Every row gives one point. Each copy is the shape, with its points in the same order, turned, moved and blurred by noise. Say if it was mirrored as well.
(in the rows, 128 means zero)

Shape (6 x 3):
[[166  76 143]
 [122 108 124]
 [ 79 166 161]
 [110 223 130]
 [162  86  80]
 [136  83 108]]
Copy 1, 6 rows:
[[ 71  65 131]
 [127  84 130]
 [160 138  77]
 [170 191 125]
 [106  62 184]
 [113  65 152]]
Copy 1 is: only turned
Copy 2 (6 x 3):
[[106 201 124]
 [110 136 126]
 [155  86 166]
 [196  70 113]
 [ 91 172  78]
 [ 99 155 111]]
Copy 2 is: mirrored
Copy 3, 6 rows:
[[133 113 198]
 [118 115 148]
 [151 117  73]
 [150 182  61]
 [ 82 145 186]
 [ 95 112 172]]
Copy 3 is: mirrored
Copy 4 (6 x 3):
[[152  63 102]
 [131 113 118]
 [ 54 119 153]
 [ 72 128 210]
 [195 123 119]
 [154 115  99]]
Copy 4 is: only turned

Shape:
[[100 130 108 132]
 [ 77 106  87  93]
 [201 137 184 148]
 [191 127 155 109]
 [ 95 172 106  88]
 [155  41 141 173]
 [168 111 101 143]
 [121  62 163 137]]
Copy 1, 8 rows:
[[165 153 128 130]
 [163  98 110 135]
 [ 63 229 149 115]
 [ 66 186 132 101]
 [170 121 157  92]
 [ 89 190  78 195]
 [119 184  83 120]
 [ 92 157 124 194]]
Copy 1 is: mirrored
Copy 2, 8 rows:
[[122 144 111 153]
 [100 169  81 114]
 [182 123 228 137]
 [160 126 188  98]
 [163 137  76 123]
 [ 68 162 211 140]
 [107 109 166 128]
 [104 197 179 138]]
Copy 2 is: only turned
Copy 3 (8 x 4):
[[151 154 139 121]
 [157 184 102  92]
 [108  43 127 167]
 [100  79  95 154]
 [ 97 180 135 112]
 [213  67  96 134]
 [156 116 103 171]
 [178  78 102  91]]
Copy 3 is: mirrored
Copy 4, 8 rows:
[[115 142 106 101]
 [ 90 160  67 122]
 [173  57 188 139]
 [161  84 159 164]
 [156 163  74 114]
 [ 59  74 173 134]
 [115 134 170 140]
 [ 77  61 118 124]]
Copy 4 is: only turned

Shape:
[[186 104  57 133 163  82]
 [131 162  59 147 110 159]
 [ 87 101 131 101 187 131]
 [ 72  60 146 148 134 146]
 [163 147 177 111 141  87]
 [ 77 155 104 155 137 109]
 [102  97 111 105  35 102]
 [106 161  47  74 138 110]
 [164 112  43 123  98 138]
 [108 142  72 170 145 161]
 [167 102  93 163  81 178]
 [124  95 191 146 136  49]]
Copy 1 (12 x 6):
[[135 104  45 110 139 195]
 [178 139 118  63 104 138]
 [ 97 142 155 171 115 168]
 [ 89 178 149 149 160 110]
 [154  65 113 186 127 121]
 [169 175 115 143  98 133]
 [103 139  81  98  99  46]
 [131 128  99 103  38 172]
 [130 113  82  51 119 144]
 [166 175 134  91 123 159]
 [150 119 117  51 170 104]
 [125 118  83 221 160  94]]
Copy 1 is: mirrored
Copy 2, 12 rows:
[[172 109  93 206  98 110]
 [129 104  96 152 196 126]
 [114 173 166 145 107 159]
 [124 129 154  72  94 174]
 [126 179 127 127  98  50]
 [ 79 103 153 137 146 118]
 [ 78 116  39  83 110 129]
 [ 79 146  90 202 160 144]
 [154 109  51 164 152 141]
 [138  94 143 143 180 144]
 [182 104  72  94 166 131]
 [111 134 148  96  41  64]]
Copy 2 is: mirrored
Copy 3 (12 x 6):
[[ 96 129  66 170 146  55]
 [120 125  39  77 189 134]
 [108 163 155 169 192 140]
 [172 197 137 148 171 165]
 [112  72 165 135 133 124]
 [138 119  85 150 206 164]
 [132 157  70 125  85 189]
 [ 38 125  65 153 183 135]
 [107 157  34 100 141  92]
 [145 140  69 108 212 119]
 [167 145  70  68 130  90]
 [169  86 165 201 122 136]]
Copy 3 is: mirrored
Copy 4 (12 x 6):
[[138 138 133  84  88  52]
 [142 137 142  35 153 146]
 [155 128 188 160 115 147]
 [150 143 136 153  84 206]
 [110 116  99 167 168  99]
 [ 89 130 166  97 131 162]
 [121  54  84  87  97 183]
 [126  71 190  63 131 112]
 [170 112 117  36 107 114]
 [137 169 158  61 134 160]
 [179 150  76  57 128 164]
 [ 80 129  90 194 109 132]]
Copy 4 is: mirrored

Shape (11 x 8):
[[108 149 118 101  74 139 108  98]
 [179 177 125 223 126 168 180 185]
 [140 102 116 112  77 116 141 134]
 [137 122 106 112  91 134 182 148]
 [148 151 107 150 130  73 148  95]
 [127 159 220 127 112 162 161 145]
 [ 94 160  61 180 190 107 196  74]
 [129 199 102 137  92  94 119 163]
 [141 119 112 236 167 105 165 174]
 [149 139 110 152 192 167 177 198]
 [144 156 136 142 169 123 136  98]]
Copy 1:
[[159 124 152 148 175  92 135 108]
 [112 173 203  82  34 150 119  87]
 [143 118 151 105 135  89 136 164]
 [151 154 138  75 130 102 125 144]
 [150  98 102 129  98 138 153 117]
 [134 160 205 103 168 189 156 134]
 [129 184  40 114  77 136 186  75]
 [123  89 147  95 126 121  99  70]
 [ 66 140 146  96  33 135 166 119]
 [ 72 206 142  88  72 157  97 125]
 [127 149 114 152 114 176 145 114]]
Copy 1 is: mirrored
Copy 2 (11 x 8):
[[ 96 131 127 121 144 116  97 132]
 [199  86 171  88  50 211 157 143]
 [134  75 110 137 130 109 117 121]
 [131  79  91 135  92 146 117 109]
 [173 125  84 126 157 154 147 156]
 [172 137 155 148  43  97 100 172]
 [211 177  54  92 141 210 132  98]
 [125 108 145 156 138 199 101 167]
 [249  92 138 124 116 192 173 110]
 [184 130 136 162  49 195 171  87]
 [169 166 112 122 115 142 157 145]]
Copy 2 is: only turned

Shape:
[[168 143 124 186 143 172 147  97  81]
 [184 124 153 104  95 161 102 115  96]
 [137 110 174 138 100 117 140 137  20]
 [ 89 131 154 149 151  60  95 126  41]
 [157 166 184 132 106 105  59  34 130]
 [107 108 104 104 136 104 134  43 107]
 [194 159  99 138 138 160 139 174 144]
 [191 102 152 131 172 169  65  95 180]
 [121 146 158  86 167 143 168 146 114]
 [166  94 125 106 168 109 186 133 173]
 [ 73  78 126 134  98  66 122 189 187]
 [ 61 111 141 139 140  92 147 148 129]]
Copy 1 (12 x 9):
[[119 159 150 104 147 167  66 141  72]
 [ 42 135 145 128 154 135 121 121  86]
 [ 99 152 171 200  98 129  87  92  61]
 [142 161 113 210 103 122  76  76 144]
 [ 77 227 112 136 217 105 127  94 122]
 [115 185  90 168 140 181 157 146 129]
 [118  89 160  61 166 151 105 123 101]
 [ 49 129 132  95 225 124  83 181 165]
 [130  78 110 150 143 100 138 140  92]
 [139  73 156 144 199 167 156 169 140]
 [160 115 202 146 114  86 168 140 215]
 [169 133 144 183 111 104 136 145 150]]
Copy 1 is: only turned
Copy 2 (12 x 9):
[[163 151  82 169 118 102 123  51 100]
 [187 114 150 143 120 167 139  33 142]
 [193 201 148 134 129 179  68  46  97]
 [202 240 161  91 132 135 106 114 106]
 [224 104 182  73  99  85 160  62 104]
 [128 182 204 136 129 101 172  76 107]
 [160  98  86 195 127 166 150 115 130]
 [164  86  99  93 160 129 214  62 139]
 [107 151 130 125  99 189 133 107 106]
 [103 122 142 155 165 182 184 113  67]
 [138 123 195 116 227 168 109 173 129]
 [120 176 165 107 167 143 104 148 111]]
Copy 2 is: mirrored

Shape:
[[112 156 114  33 121 139  92 107 129 103 192 121]
 [111 117 119 155 132 118 151 117 133 167 141 137]
 [112 147 117 139 122 145  86 121 121  98 122 105]
 [133  86 116  98 160 144 124 118 128 129 134 116]
 [143 145 147 144 180 140  98 170 152 113 153 174]
 [116  93  65 129 249 119 137 176 144 155 161 158]
 [152 127 122 130 111 133  99 121 154 109  93 166]
 [104 132 140 147 119  75  94 122 129 107 113 167]
 [123 141 127 118 211 115 117 126 141 108 140  74]
 [140  99 142 153 115 101 176 123  76 107 139 170]
 [104 155  96 154 127 125  92 144 112 100 142 147]
 [212 139  92  94 119 142 154 126 125 163 116 174]
 [155 130 138 155 208 148 111 107  59 192 124 162]
 [172 125 128 154 151 112  86 110 145 109 160 171]
 [188 144 119 146 106 115 100 185  47 235 136 115]]
Copy 1, 15 rows:
[[147  71 133 103 109 231 170 143 129  72 111 155]
 [117 131  91 142 111 114 111 165 129 148 121 149]
 [137 101 150 163 154 159 142 130 136 135 112 134]
 [160 117 107 105 128 179 120 159 130 146 106 107]
 [159 158 155 111 153 152  66 154 172  99 128 158]
 [153 168 101 111 111 192  21 179  93 152 125 157]
 [162 115 161 113 116 118 130 123 165 138 145 118]
 [116 149 148 146  90 140 134 133 187 144 145 134]
 [193 148  85 168 148 204 119 144 129 122 113 146]
 [112 154  88 109  97 104 113 119 161 131  66 115]
 [115 126 155 153 128 152 101 109 133 117 122 154]
 [183  84  99  50 103 100 110 104 133 134 142 135]
 [115 121  44  93 186 156  61 114 163 153 142 131]
 [155 102 133 130 108 149  66 139 198 109 127 141]
 [125  91  78  83 176 106 111  84 147 211 102 225]]
Copy 1 is: mirrored
Copy 2, 15 rows:
[[158 145 170  88 147 109 131  45 201  80 174  98]
 [132 126 130 133 110 153 144 126 126 134 160 147]
 [141 160 122 109 170 108 116 109 152 123 115 140]
 [114 172 147 122  84 111 126  88 155 114 141 140]
 [176 188 113 153 119 129 151  74  91 128 140  85]
 [107 179 122 178  60 155 188  49  95  63 121 156]
 [121 149  96 130 137  94  97 118 117 131 145  89]
 [133 106  85 108 150 147 109  87 108 143 127 102]
 [108 188 138 141 132 133 170  56 175 139  95 135]
 [159  97 129 115  67 161 109 134 127 137 115 106]
 [165 141 114 123 167 131 127 105 122  94 115 132]
 [131 152 116 148  75  96 155 174 148  99 185  69]
 [165 165  74  91  49 106 209 124 125 132 136 153]
 [163 178  65 140 116 140 112  89 141 132 158 108]
 [133 186 135  44 107 170 204 205 118 110 162 108]]
Copy 2 is: mirrored
